Every row gives one point. A path goes straight from each point to the next, and from the last back to the first. The post is the endless flat space through its rows: a point in 2 columns, a line in 3, a plane in 4, and so on, so that a path can go around it. Count how often the path circles the post. Going back the other way cancels.

Post (2 x 3):
[[ 0.00  0.36 -0.12]
 [ 0.14 -0.17  0.13]]
Path (26 x 3):
[[-0.03  0.06  0.22]
 [ 0.33  0.53 -0.20]
 [ 0.28  0.45 -0.48]
 [ 0.09 -0.11  0.02]
 [-0.16  0.30 -0.03]
 [-0.17  0.39  0.26]
 [ 0.15  0.52 -0.25]
 [ 0.09  0.54 -0.37]
 [ 0.14 -0.24 -0.26]
 [-0.23 -0.24  0.16]
 [-0.28  0.26  0.38]
 [ 0.09  0.33  0.09]
 [ 0.49 -0.19 -0.21]
 [ 0.14 -0.46  0.02]
 [-0.18  0.23 -0.06]
 [-0.16  0.49  0.06]
 [ 0.10  0.47 -0.04]
 [ 0.57 -0.36 -0.15]
 [ 0.26 -0.21 -0.25]
 [-0.17 -0.11  0.17]
 [-0.39  1.28 -0.43]
 [ 0.04  0.20  0.07]
 [ 0.35 -0.09 -0.05]
 [ 0.43  0.02 -0.27]
 [ 0.01  0.44 -0.40]
 [ 0.04 -0.32  0.25]]
Times around: 5

Post (7 x 8):
[[ 0.19 -0.08  0.07 -0.45 -0.35  0.06 -0.16  0.21]
 [ 0.27  0.00  0.11  0.33  0.07 -0.04 -0.07 -0.20]
 [ 0.07 -0.12  0.06 -1.16 -0.36  0.32  0.00 -0.37]
 [ 0.16  0.02  0.28 -0.37  0.42  0.06 -0.13 -0.01]
 [ 0.11  0.00 -0.22  0.48 -0.10  0.27  0.07  0.17]
 [-0.07  0.05 -0.07  0.59  0.11 -0.10 -0.01  0.10]
 [ 0.25  0.28 -0.15  0.54 -0.06 -0.29 -0.08  0.39]]
Path (24 x 8):
[[ 0.41  0.21 -0.28  0.35 -0.02  0.01 -0.14 -0.01]
 [-0.23  0.12 -0.31  0.21 -0.38 -0.06  0.02 -0.15]
 [-0.01  0.37 -0.15  0.74 -0.05 -0.21  0.07  0.42]
 [ 0.01 -0.32 -0.01 -0.40  0.05  0.73  0.17  0.42]
 [ 0.60  0.16 -0.21 -0.62 -0.41 -0.15 -0.11 -0.48]
 [-0.03 -0.22 -0.29  0.54 -0.21  0.60 -0.11  0.77]
 [ 0.16  0.34  0.13  0.62 -0.32 -0.43 -0.02  0.02]
 [-0.20  0.16 -0.20 -0.70 -0.72 -0.35  0.32 -0.03]
 [ 0.31 -0.24  0.19 -0.33  0.32 -0.10 -0.19 -0.17]
 [-0.45 -0.19 -0.49  0.78 -0.06  0.34 -0.04 -0.04]
 [ 0.02  0.22 -0.25  0.20 -0.40 -0.01 -0.10  0.89]
 [-0.05  0.01  0.19  0.41  0.39  0.15  0.05  0.51]
 [ 0.26  0.16  0.18 -0.72  0.47 -0.07 -0.08  0.05]
 [-0.01 -0.07 -0.19  0.13 -0.04 -0.13 -0.31  0.20]
 [ 0.33  0.03  0.21  0.21  0.05 -0.07 -0.32  0.22]
 [ 0.73  0.40  0.22 -0.41 -0.30  0.01 -0.32  0.11]
 [-0.20  0.08 -0.04  0.43  0.71  0.37 -0.11  0.02]
 [-0.15  0.13 -0.40 -0.63 -0.74  0.51  0.16  0.14]
 [ 0.34 -0.21  0.42  0.14  0.32  0.18  0.00  0.16]
 [-0.06 -0.35  0.06 -0.17 -0.17 -0.17 -0.18  0.64]
 [-0.01 -0.17 -0.25  0.62 -0.10 -0.07 -0.23 -0.27]
 [ 0.02  0.22 -0.29 -0.05 -0.09  0.52  0.13 -0.03]
 [ 0.43  0.11 -0.15  0.22 -0.34  0.22  0.09  0.31]
 [ 0.05 -0.17 -0.25  0.16 -0.14  0.21  0.11  0.09]]
Times around: 5

Post (11 x 12):
[[ 0.14  0.53 -0.18 -0.28  0.09  0.10  0.07 -0.20 -0.14 -0.12  0.40  0.13]
 [ 0.46 -0.05  0.11  0.35 -0.09 -0.07  0.06 -0.35 -0.21  0.29 -0.03 -0.52]
 [ 0.08 -0.07  0.38  0.03 -0.25 -0.08  0.02 -0.06  0.30  0.21  0.06  0.10]
 [ 0.34  0.46 -0.18  0.05  0.11 -0.08  0.07 -0.54  0.06 -0.07 -0.28  0.04]
 [ 0.17  0.20 -0.18 -0.45  0.03  0.39 -0.06 -0.40 -0.13 -0.12  0.01  0.06]
 [ 0.02  0.17  0.49 -0.13 -0.32 -0.11 -0.21  0.31  0.14 -0.03 -0.24  0.08]
 [ 0.00 -0.29  0.34 -0.13 -0.07 -0.24  0.20  0.35  0.05  0.10 -0.24  0.29]
 [-0.05  0.10 -0.16 -0.37  0.43  0.27  0.05  0.09  0.25 -0.08  0.16 -0.21]
 [-0.18 -0.18  0.51 -0.28 -0.30 -0.46  0.15  0.23  0.11  0.07 -0.24 -0.06]
 [ 0.06 -0.24  0.56 -0.06 -0.29 -0.13  0.15  0.03  0.30 -0.32 -0.05  0.05]
 [ 0.09  0.44 -0.26 -0.36 -0.10  0.60  0.50  0.03  0.16 -0.10  0.16 -0.06]]
Path (25 x 12):
[[ 0.58 -0.07  0.12 -0.20 -0.60  0.01  0.40 -0.38  0.17 -0.10 -0.48  0.42]
 [-0.05 -0.14  0.34 -0.41  0.12  0.18  0.14  0.24  0.12  0.16  0.14 -0.06]
 [ 0.15  0.34 -0.12 -0.60  0.20 -0.15  0.04 -0.36  0.47 -0.33  0.01  0.00]
 [ 0.12  0.22 -0.08 -0.05 -0.21 -0.35  0.29 -0.02 -0.17  0.11 -0.71 -0.36]
 [-0.22  0.20 -0.16 -0.60 -0.28  0.66  0.29 -0.39  0.04 -0.42  0.04 -0.05]
 [ 0.36  0.10  0.28  0.26 -0.06  0.58  0.13  0.02  0.48  0.17 -0.13  0.26]
 [ 0.45 -0.13 -0.01 -0.29  0.07  0.24  0.49 -0.12  0.19 -0.29 -0.26 -0.40]
 [ 0.22 -0.34  0.40 -0.11  0.37  0.05  0.02 -0.13  0.21 -0.05 -0.34 -0.07]
 [-0.28  0.06  0.44 -0.35  0.05  0.07  0.17 -0.37  0.33 -0.52 -0.14 -0.01]
 [-0.22  0.01  0.16 -0.15 -0.02 -0.14 -0.15  0.39 -0.25 -0.20 -0.23  0.53]
 [ 0.29 -0.21  0.05 -0.04  0.24 -0.68  0.09  0.06  0.33 -0.42 -0.21  0.15]
 [ 0.29 -0.30 -0.15 -0.39  0.14  0.55 -0.05  0.61 -0.13  1.00 -0.35 -0.59]
 [ 0.26 -0.40  0.15  0.11  0.13 -0.19  0.25 -0.31 -0.01  0.68  0.42 -0.39]
 [ 0.07 -0.32  0.13 -0.34 -0.01  0.13  0.37  0.30  0.39  0.16 -0.15  0.03]
 [-0.17  0.37 -0.23 -0.33  0.04 -0.36  0.13 -0.14  0.08 -0.18 -0.19 -0.19]
 [ 0.25  0.61  0.03 -0.06 -0.20  0.40 -0.19 -0.28 -0.15 -0.33 -0.49 -0.55]
 [-0.27  0.35 -0.06 -0.19 -0.04 -0.26  0.22 -0.04 -0.02 -0.25  0.26 -0.08]
 [ 0.24 -0.21  0.16 -0.23 -0.40  0.58  0.50 -0.14  0.47 -0.37  0.50 -0.27]
 [ 0.04 -0.14  0.10 -0.40 -0.60  0.60  0.53 -0.11  0.26  0.12  0.59 -0.16]
 [-0.26  1.21  0.18  0.04 -0.40 -0.27 -0.36  0.65  0.14 -0.08 -0.38 -0.18]
 [ 0.04  0.43  0.29  0.26  0.01 -0.06  0.19 -0.15 -0.10 -0.27 -0.33 -0.36]
 [ 0.11  0.22  0.14 -0.37  0.07  0.41  0.18 -0.20  0.47 -0.34 -0.42  0.03]
 [ 0.45  0.59  0.46 -0.07 -0.58  0.01 -0.30 -0.42  0.04 -0.85 -0.03 -0.19]
 [-0.09  0.18 -0.03  0.16 -0.55 -0.51  0.96  0.37  0.51  0.51  0.12 -0.36]
 [-0.09  0.44 -0.11 -0.74 -0.35 -0.02 -0.57  0.37 -0.41  0.26  1.10  0.36]]
Times around: 1

Post (17 x 18):
[[-0.99 -0.43 -0.47  0.39  0.42 -0.51  0.29 -0.05  0.01 -0.32  0.07 -0.36
  -0.50 -0.17  0.11  0.24 -0.15 -0.23]
 [-0.11  0.02  0.13  0.11 -0.14 -0.04  0.34 -0.03  0.06 -0.06  0.27  0.11
  -0.22  0.04 -0.08 -0.08  0.18  0.26]
 [ 0.16 -0.20 -0.04 -0.30  0.37 -0.16  0.12  0.51 -0.28  0.43  0.25 -0.14
  -0.31  0.17 -0.24 -0.13  0.28  0.30]
 [-0.03  0.34  0.19  0.19  0.22  0.03  0.24  0.15 -0.04 -0.13 -0.17 -0.18
   0.29 -0.02  0.07 -0.08 -0.14  0.10]
 [-0.48  0.25 -0.21  0.02 -0.33  0.07 -0.01 -0.58 -0.50  0.02  0.18  0.14
   0.58 -0.54  0.35 -0.23  0.04  0.14]
 [ 0.49  0.15  0.07  0.36 -0.12  0.10 -0.32 -0.03 -0.65  0.28 -0.60  0.05
   0.06  0.43  0.39 -0.15 -0.45 -0.52]
 [-0.50 -0.15 -0.18 -0.33  0.09  0.05 -0.21 -0.12  0.14 -0.10 -0.15  0.06
  -0.06  0.18 -0.15 -0.52 -0.52 -0.16]
 [-0.60  0.00  0.07 -0.46  0.01  0.05 -0.07  0.11  0.09  0.23 -0.19  0.56
  -0.01  0.09 -0.19  0.08  0.60  0.10]
 [ 0.31  0.55 -0.42  0.15  0.03 -0.06 -0.25  0.12 -0.21  0.01  0.07  0.00
  -0.44 -0.03  0.28 -0.66  0.39 -0.41]
 [ 0.06  0.19 -0.06 -0.42  0.22  0.35 -0.05  0.12  0.18 -0.27 -0.16 -0.25
  -0.22  0.40 -0.01  0.04  0.33  0.61]
 [ 0.93  0.07 -0.26  0.18  0.05 -0.20  0.30 -0.06 -0.28  0.31 -0.48 -0.12
  -0.24  0.26 -0.05  0.14 -0.12 -0.59]
 [ 0.09  0.47 -0.40  0.31  0.20  0.07 -0.07  0.03 -0.10  0.11  0.19  0.37
  -0.33 -0.19  0.49 -0.17 -0.03 -0.21]
 [ 0.26 -0.17 -0.22  0.42  0.12  0.11 -0.03  0.02  0.03  0.05 -0.34  0.09
   0.07  0.52 -0.32 -0.33  0.23 -0.31]
 [-0.08 -0.18 -0.12 -0.11  0.31 -0.71  0.10 -0.04  0.04 -0.26 -0.05 -0.06
  -0.14 -0.19 -0.12  0.15 -0.06  0.31]
 [ 0.41 -0.32  0.07 -0.17  0.06 -0.22  0.28  0.05 -0.20 -0.61  0.00 -0.17
   0.10  0.18 -0.59  0.21 -0.50 -0.06]
 [ 0.15  0.17 -0.03  0.22 -0.07 -0.13  0.26 -0.07 -0.25 -0.03 -0.39 -0.04
  -0.27 -0.30 -0.16  0.06 -0.24  0.26]
 [-0.82  0.42 -0.14  0.44 -0.10 -0.22  0.08 -0.31 -0.03 -0.33 -0.10 -0.37
   0.02  0.16 -0.03  0.13  0.02  0.59]]
Path (27 x 18):
[[ 0.20 -0.05 -0.22 -0.24  0.01 -0.24  0.08  0.03 -0.51 -0.05 -0.33 -0.39
  -0.36  0.39  0.48 -0.07 -0.36 -0.19]
 [-0.03  0.20 -0.29 -0.06  0.09  0.22 -0.45  0.30 -0.08  0.31 -0.12  0.59
   0.08  0.66  0.52 -0.17  0.10 -0.75]
 [ 0.04  0.04 -0.10  0.20  0.27 -0.15 -0.01  0.08 -0.32 -0.29  0.08  0.21
  -0.08 -0.05  0.30 -0.09 -0.25 -0.36]
 [ 0.05 -0.08  0.19  0.52  0.02  0.27  0.46 -0.14 -0.46  0.17 -0.04 -0.06
   0.07  0.19 -0.23  0.34 -0.21  0.18]
 [ 0.43  0.00  0.17 -0.31 -0.36  0.42  0.56 -0.21 -0.54  1.02  0.10 -0.25
   0.40 -0.21  0.00 -0.27  0.06 -0.28]
 [ 0.07 -0.12  0.22  0.66 -0.05 -0.52 -0.08  0.24 -0.04 -0.13 -0.29  0.22
   0.26 -0.39 -0.61 -0.59 -0.36 -0.02]
 [ 0.31  0.54  0.13 -0.50 -0.11 -0.19 -0.05  0.22 -0.18  0.41  0.07  0.41
   0.22  0.49  0.26  0.37  0.20  0.25]
 [-0.70  0.28 -0.46 -0.28 -0.03 -0.19 -0.32 -0.36  0.00 -0.01 -0.24  0.21
   0.00 -0.18  0.61  0.90 -0.16  0.49]
 [-0.06  0.01  0.09 -0.09 -0.16  0.44 -0.19  0.16 -0.01  0.09 -0.13 -0.18
  -0.24  0.39 -0.24 -0.51  0.37  0.06]
 [-0.02 -0.08 -0.36  0.06  0.01 -0.21  0.08 -0.21  0.14 -0.01  0.02  0.29
   0.14 -0.35  0.01 -0.31  0.33 -0.07]
 [ 0.21  0.25 -0.17 -0.07  0.38 -0.80 -0.09  0.09  0.26 -0.34 -0.15 -0.17
   0.05  0.50 -0.08 -0.34 -0.12 -0.07]
 [ 0.26 -0.01  0.23 -0.47  0.51  0.11 -0.23  0.43 -0.18 -0.72 -0.16  0.05
   0.30  0.46 -0.49  0.06 -0.72  0.12]
 [-0.63  0.32 -0.13  0.06  0.09  0.63  0.67 -0.20 -0.03  0.19  0.53 -0.57
  -0.28  0.07 -0.04  0.14  0.23  0.14]
 [ 0.16 -0.55  0.17  0.38  0.34 -0.50  0.41  0.23  0.28 -0.05  0.29 -0.10
   0.26  0.32 -0.64 -0.25  0.02 -0.04]
 [-0.78 -0.50 -0.32 -0.51 -0.47  0.51 -0.04 -0.34 -0.72  0.07 -0.15 -0.25
   0.11  0.03  0.06  0.23  0.18  0.15]
 [ 0.33  0.41 -0.07  0.26  0.16  0.13 -0.06  0.48 -0.41 -0.47 -0.19 -0.07
   0.24  0.14 -0.31 -0.52  0.19  0.17]
 [-0.49  0.56  0.05  0.25  0.05 -0.26  0.21 -0.47 -0.12 -0.88  0.49  0.14
  -0.09 -0.20  0.66  0.05 -0.07  0.27]
 [ 0.33  0.90  0.28  0.00 -0.29 -0.19  0.16 -0.15 -0.02 -0.07  0.30  0.15
   0.27 -0.24 -0.52 -0.40  0.49  0.47]
 [ 0.14  0.28  0.20 -0.31  0.23  0.66 -0.12  0.20  0.15 -0.16 -0.44  0.00
  -0.18  0.29  0.09  0.64 -0.13  0.26]
 [ 0.76  0.56  0.30  0.72 -1.02 -0.43  0.00 -0.69 -0.74 -0.64 -0.36 -0.33
   0.29 -0.35  0.00  0.46  0.05  0.88]
 [-0.07  0.26 -0.05 -0.47  0.25  0.23 -0.37 -0.15  0.00  0.33 -0.31  0.19
  -0.27  0.19  0.11 -0.19 -0.19 -0.05]
 [-0.07  0.24 -0.07 -0.14 -0.01 -0.21  0.11 -0.17 -0.41  0.21 -0.20  0.20
  -0.24 -0.28 -0.09 -0.08  0.11  0.39]
 [-0.09  0.13 -0.19  0.31  0.05 -0.14 -0.12  0.03 -0.25 -0.07  0.05  0.24
  -0.11  0.14  0.53 -0.41 -0.04 -0.17]
 [ 0.11  0.45 -0.35 -0.39 -0.23 -0.17 -0.08 -0.10 -0.44  0.36 -0.36  0.54
  -0.04 -0.33  0.11  0.24  0.02 -0.36]
 [ 0.55  0.06 -0.32  0.00  0.08  0.06  0.02 -0.10 -0.22 -0.74 -0.30 -0.02
  -0.36 -0.23  0.25  0.08 -0.35  0.47]
 [-0.48  0.05  0.13  0.12 -0.45 -0.37  0.39 -0.55 -0.42 -0.08  0.07 -0.39
  -0.11 -0.05 -0.18 -0.43 -0.19 -0.13]
 [-0.08  0.02  0.10 -0.02 -0.14 -0.23  0.20 -0.32 -0.20 -0.02  0.03  0.14
  -0.53  0.44  0.10  0.33  0.55  0.52]]
Times around: 2
